Rows are points. Each copy is the shape, with its points in the same order, turned, moved and blurred by noise. Is it also mirrored, or only turned?
In the rows, zero is written as 128.

Shape (8 x 2)
[[106 134]
 [145 149]
 [136 178]
 [171 154]
 [124  86]
 [105  89]
 [170 194]
 [126  88]]
Copy 1 (8 x 2)
[[155 156]
 [130 123]
 [111 144]
 [105 104]
 [191 111]
 [196 131]
 [ 81 123]
 [186 112]]
Copy 1 is: mirrored
Copy 2 (8 x 2)
[[ 98 106]
 [132 143]
 [106 157]
 [146 155]
 [149  82]
 [129  68]
 [129 193]
 [150  82]]
Copy 2 is: only turned
Copy 3 (8 x 2)
[[110 119]
 [156 118]
 [147 152]
 [179 117]
 [112  67]
 [103  73]
 [189 157]
 [119  69]]
Copy 3 is: only turned
Copy 4 (8 x 2)
[[ 92  96]
 [103 141]
 [ 79 154]
 [113 163]
 [141  87]
 [129  67]
 [ 82 192]
 [145  85]]
Copy 4 is: only turned

Shape (9 x 3)
[[ 94  73 111]
 [ 96  70 155]
 [149  60 112]
 [150 134 153]
 [133 123 129]
 [152 153  58]
 [140 158  81]
 [135 108 121]
 [ 97 105 159]]
Copy 1 (9 x 3)
[[106  71 153]
 [114  77 108]
 [162  60 155]
 [163 142 134]
 [144 123 152]
 [156 135 231]
 [145 145 208]
 [145 109 158]
 [113 114 116]]
Copy 1 is: mirrored
Copy 2 (9 x 3)
[[181 165 159]
 [187 155 124]
 [193 115 175]
 [131 104 121]
 [137 116 145]
 [102 104 204]
 [ 92 113 188]
 [148 121 156]
 [155 153 115]]
Copy 2 is: only turned
Copy 3 (9 x 3)
[[ 94 140  65]
 [137 127  45]
 [ 80  95  84]
 [146 112 136]
 [128 131 119]
 [ 76 163 172]
 [ 92 163 158]
 [117 115 118]
 [150 127  82]]
Copy 3 is: mirrored

Shape (9 x 4)
[[113 137 140 141]
 [ 96 185  92  46]
 [134  65 130  64]
 [102 192 144  79]
 [138 123 141 160]
 [130 102 114 136]
 [160 148 161 160]
 [131 119 114 175]
 [112  96 144 154]]
Copy 1 (9 x 4)
[[124 117 143 108]
 [130 235 136 118]
 [ 99 152  78 188]
 [ 99 190 149  92]
 [125  94 118 108]
 [141 112 104 136]
 [100  97 114  70]
 [150  85 119 103]
 [126  93 132 138]]
Copy 1 is: only turned
Copy 2 (9 x 4)
[[149 137 124 166]
 [199  61  65 119]
 [ 96 122  77  90]
 [215 112  66 142]
 [143 161 139 155]
 [120 143 140 132]
 [170 189 134 158]
 [129 146 166 158]
 [110 145 121 166]]
Copy 2 is: only turned
Copy 3 (9 x 4)
[[148 109 119 154]
 [ 90  94 160  64]
 [124  94  35  93]
 [ 92  75 158 123]
 [151 127 100 174]
 [156 133  86 137]
 [123 125 110 200]
 [170 150 108 168]
 [177 108  86 160]]
Copy 3 is: mirrored

Shape (13 x 8)
[[125 192 122 124 162 110  94 144]
 [175 120  88 121  93 138 155 109]
 [101 175 203 184 112 145  86 101]
 [167 110 129 108 112 144 131 110]
 [145  95 114 114 102 122 124  63]
 [161 105  83  87 100 140 178  78]
 [195  86  82 149 158  88 193 100]
 [104 142 144 147 104 122  41 130]
 [ 95 134 114 102 159 109 132 148]
 [ 66 206  85  96  88  91 137 148]
 [119 141 123 184 147 132  87 105]
 [116 140 118 128 111 104 139 171]
 [111 141 135 192 165 209 128 124]]
Copy 1 (13 x 8)
[[ 96  98 131  85 162 146 102  99]
 [122 151  90 135  70 107 111 137]
 [128 175 137 121 222 174 117 160]
 [105 160  94 117 112  92 126 148]
 [127 144  90 105  97 108 126 199]
 [115 145 113 119  41  92 125 171]
 [184 147  97  71  56  64  83 125]
 [109 115  75 115 198 166 142 150]
 [120  97 138  76 129 116 159 111]
 [116  49 165 149 112 173 145 119]
 [139 151  93  72 161 171 113 137]
 [141 107 123 130 134 117 150  97]
 [120 218 122  67 145 179 145 103]]
Copy 1 is: only turned
Copy 2 (13 x 8)
[[104 114 118 157 188 111 121 134]
 [147 164 111  74 105 116 137 136]
 [ 84 107 193 164 144 175 138  67]
 [130 149 122 113  93 108 144 121]
 [154 138 145  85  99  86 142  88]
 [151 143 118  47  90  81 160 141]
 [129 134  99  42  83  82  55 136]
 [156 133 152 186 162 142 138  73]
 [144  73 109 138 143 100 128 149]
 [157  81  88  98 219 145 185 134]
 [130 128 177 141 153 130  91 105]
 [148 100  88 126 140 152 126 137]
 [108 119 214 139 118 154 109 169]]
Copy 2 is: mirrored
Copy 3 (13 x 8)
[[ 95  76 193 108 115 126 112 146]
 [197 166 165 133 109 107  99 156]
 [ 78 109 113 113 107 201  52 104]
 [178 156 129 104  98 114 102 127]
 [182 187 130  88 145 127 111 116]
 [198 201 155 121 107 105 137 158]
 [225 137 129 143 175 116 147 194]
 [ 97 108 158  92 139 122  56  76]
 [100 114 153 123 132  92 156 132]
 [ 61 166 207 112 124  90 103 161]
 [135  96 165 128 162 169  99 103]
 [107 117 159 149 127  75  98 154]
 [140 117 156 191 100 193 122  86]]
Copy 3 is: mirrored

Shape (14 x 9)
[[146  87 132 163 126  98 107 168  92]
 [103 142  96 160 214 121 175  88  80]
 [108 165  76 103 166  95  84 126 138]
 [133 153  94 100 169 176 104 182  68]
 [181 129  89 170 141 180 189 170 105]
 [174 101 124 176 162 170 150  78 136]
 [106 131 105  80 122 153 144 174 157]
 [105 148 129  78 142 127 133 129 167]
 [194 154 117 141 161 112 168  95 163]
 [102 110  87  81 119 143 172 130 140]
 [161 138 124  76 147 101 132 121 101]
 [100 110 157 173  98 114 137  96 104]
 [131  65 160 160 121 122  86 110 107]
 [109  65 179 176 115 103 116 146 160]]
Copy 1 (14 x 9)
[[105 115 141 173 155 115  75  79 123]
 [157 148  84 171  83 151 145  88  42]
 [155 185 104 104 141 175 113  95 139]
 [ 95 153 157 143 157 214  91 135  85]
 [ 68  59 111 135 158 163 117  96  32]
 [180  62  87 157 156 143 132 113  56]
 [100 144 157 101 171 151 156 145 122]
 [160 150 143  85 148 133 146 147 120]
 [163 103  74  80 148 113 113 107  54]
 [106 150 125 121 171 128 188 146 103]
 [134 164 121 124 174 114  84 132  78]
 [139  96 106 176 114  88 104 133 127]
 [162  81 146 192 166 111  91 117 143]
 [159  65 174 150 140  81 119  87 153]]
Copy 1 is: mirrored
Copy 2 (14 x 9)
[[170 154  96 144 141 158 123 150  92]
 [149 104 160 116  84 115  82  40 110]
 [139  86 196 136  76 143 142 155  81]
 [157 159 156 128  76 119 213 109  92]
 [119 202 111  89  84 119 127 108 152]
 [ 79 173 139 170 112 126  81  94 139]
 [141 126 177 115 128 119 181 168 162]
 [128  82 181 150 114 113 159 159 149]
 [ 75 106 120 146  68 134  88 136 156]
 [115 110 177  95 151 127 159 132 155]
 [109  80 122 145 106 145 169 126 108]
 [139 124 121 147 175  85  85 135  98]
 [135 151 124 194 180 143 105 135  85]
 [172 144 124 186 182 136  84 175 138]]
Copy 2 is: only turned
Copy 3 (14 x 9)
[[146 153  79 169 136 135 128 110  89]
 [ 76 100 101 113 122 183 127  46 177]
 [141 119 178 114 146 185 151  57  86]
 [100 102 154 192 116 205  84  91  80]
 [ 91 137 137 218  82 116  93  77 156]
 [ 75 152 134 147 165 102  96  90 178]
 [114 127 194 156  87 156 146 139 100]
 [120 105 194 124 132 158 165 131 115]
 [116 122 168 167 164 108 160  67 183]
 [117 149 181 135  83 171 146 136 148]
 [145 121 154 173 162 191 151 113 142]
 [155 122  92 100 131 115 110 135 147]
 [131 163  86 123 175 125 106 142 106]
 [124 152  87 116 142  80 155 156  92]]
Copy 3 is: only turned
Copy 4 (14 x 9)
[[192 134 124 145 121 169 139 117 137]
 [170 181 137  63 180 118 239  81 141]
 [143 185 129  31 111 181 139  91 144]
 [172 119 181  54  88 117 146  76  95]
 [119  79 159 126 125 146 216  59  99]
 [117 117 146 132 142 131 195  75 204]
 [102 106  97  61 108 132 131 106 101]
 [ 94 152 103  51 113 131 135 132 138]
 [ 78 168 149 122 125 163 199 101 168]
 [ 95 125  91  78 164 121 132  93 109]
 [123 186 160 112 126 123 129 113 122]
 [161 108 124 121 186 149 162 158 172]
 [194 127 127 154 136 140 128 125 189]
 [164 119  64 148 127 158 148 157 176]]
Copy 4 is: only turned

Shape (16 x 11)
[[152  97 165 159 170 117 148 164 178 173 126]
 [182  98 171 164 109  87 136 152 154 148 109]
 [ 91 163 130 118 140 176 135 150  90 125 156]
 [152 106  99  85 127 147 113 130 133  82 157]
 [157  55  63  69 199 140 161 152  88  34 156]
 [177 132  89  82 179 154 150 151  99  68 101]
 [127 146 178 107 148 136 105 156 106 116  94]
 [158  90 132 140 121 160 142 121 171 148 109]
 [ 70 113 163 113 123 128 145 121  82 150 121]
 [ 92 182 166 157 109  89 142 115 168 142 122]
 [ 83 154 158 178 124 157 152 112  87 110 121]
 [164  74  81 171 149 123 105 202 132 152  67]
 [143 118 107  72 142 138 153 187  91  61 164]
 [191  76  99 101 178 136 135 136  65  89 198]
 [152 137 143 137 127  85 156 118 130 198 123]
 [ 75 156 140 125 157 139  99  95 111 100 147]]
Copy 1 (16 x 11)
[[143  44  78 104 158 186 159 140 131 100 117]
 [141  60  68 129 171 152 124 114 170  88  89]
 [108 128 164  96  95 159 116 107 137 164 133]
 [ 95 147 128 154 142 127 133 138 157 105 186]
 [ 78 186 141 182 162 214  80 155 103  81 194]
 [ 81 122 126 123 123 162  51 130 125  75 182]
 [ 99  76 151 105 124 152 118  72 155  87 124]
 [116  77  73 122 170 121 142 121 113 120 133]
 [150 131 140 122 118 159 145  49 121 132 105]
 [195  79 146  89 119  99 131 111 166 125  89]
 [133 100 169 123 121 135  94  87 121 184  80]
 [ 73 100  49 114 114 160 117 150 107  63  68]
 [ 76 172 145 119 141 188  91 138 168 106 169]
 [ 82 139 110 202 128 219 105 136 154 119 187]
 [188  77  66 119 105 158 126  98 162 112 123]
 [128 113 198 148  94 129 142 111 133 126 133]]
Copy 1 is: only turned
Copy 2 (16 x 11)
[[139 152 163  98 158 170 131 139 182 156  60]
 [133 142 147 123 192 163 123 129 172  87  63]
 [187 117 136  98 104 141 110 120  86 157 153]
 [149 151 129  98 102  95 147  75 148 102 147]
 [115 173  58  42  71 130 190  87 172 119 192]
 [125 118  79  50 117 101 189 105 123 124 141]
 [133 121 161  61 145 147 119 110  85 115 110]
 [178 154 151 112 122 129 155 130 164 103  62]
 [144 147 150 113  91 179  97 157  83 107 126]
 [136 154 172 177 167 148 114 128  77 149  81]
 [194 138 143 127 136 183 146 143  61 124 130]
 [159 168 131  49 191 105 143 194 185 104 112]
 [135 142  68  69 113 127 119  72 132 126 169]
 [135 113 102  81  95 160 165  88 200 111 199]
 [116 106 154 157 140 150 116 169 152 126  81]
 [152 151 187 119 108 145 148 108  70 141 161]]
Copy 2 is: mirrored
Copy 3 (16 x 11)
[[109  76 190  81 176 104 162 120 143 172 160]
 [137 111 206 125 147 108 166 116 131 138 211]
 [138 132 107 131 132 103 127 121  82 140  76]
 [141 160 127 119 162 138 129 109 140  62 132]
 [186 178 137  45 159 103  71 118 181  40 100]
 [167 147 173 104 178 120  52 130 118  62 113]
 [146  78 174 148 128 121 135 148 105 106 105]
 [104 114 158  80 160 160 147 100 121 132 172]
 [148  82 108 109  81 107 137 151 102 129 137]
 [125  71 108 183 154 115 142 118 126 184 177]
 [150 108 120 144  90 124 111  89  89 170 126]
 [202 138 209  59 185 155 155 152 117 161 158]
 [179 155 129 106 166  62 117 113 127  61  99]
 [129 207 164  77 113  86 111 139 167  69 107]
 [106 105 149 124 148 102 133 174 114 166 198]
 [140 107  97 159 110 148 117 131 135 130  98]]
Copy 3 is: mirrored
Copy 4 (16 x 11)
[[ 75 135 125 142 133  74 112 119  97  74  90]
 [ 57 123 163 147 105  90  72  85 102 107 135]
 [158 140 103 114 115 161 167 151 117 116 136]
 [126 136 120  84 155 108 136  88 158 157 137]
 [166  71 137  60 180 104 188  45 202 154  76]
 [176 129 127 125 146 120 133  74 169 159  71]
 [130 125  89 167 111 154 105  99 130 121 120]
 [103 134 134 130 156  74 112  95  72 136 128]
 [113 102 110 159 114 135 193 117 118  90 173]
 [ 53 137 142 183 119 112 122 197 110 128 155]
 [125  84 128 148 123 162 156 166  77 122 129]
 [154 119 172 141 194 110  65  76 128  60 116]
 [164  98 121  74 121 106 142 106 192 147 112]
 [127 117 156  43 134 146 170  49 152 128  84]
 [ 80 177 180 170 100 104 135 121 105  99 131]
 [ 99 124  95 133 152 181 164 147 121 139 125]]
Copy 4 is: only turned
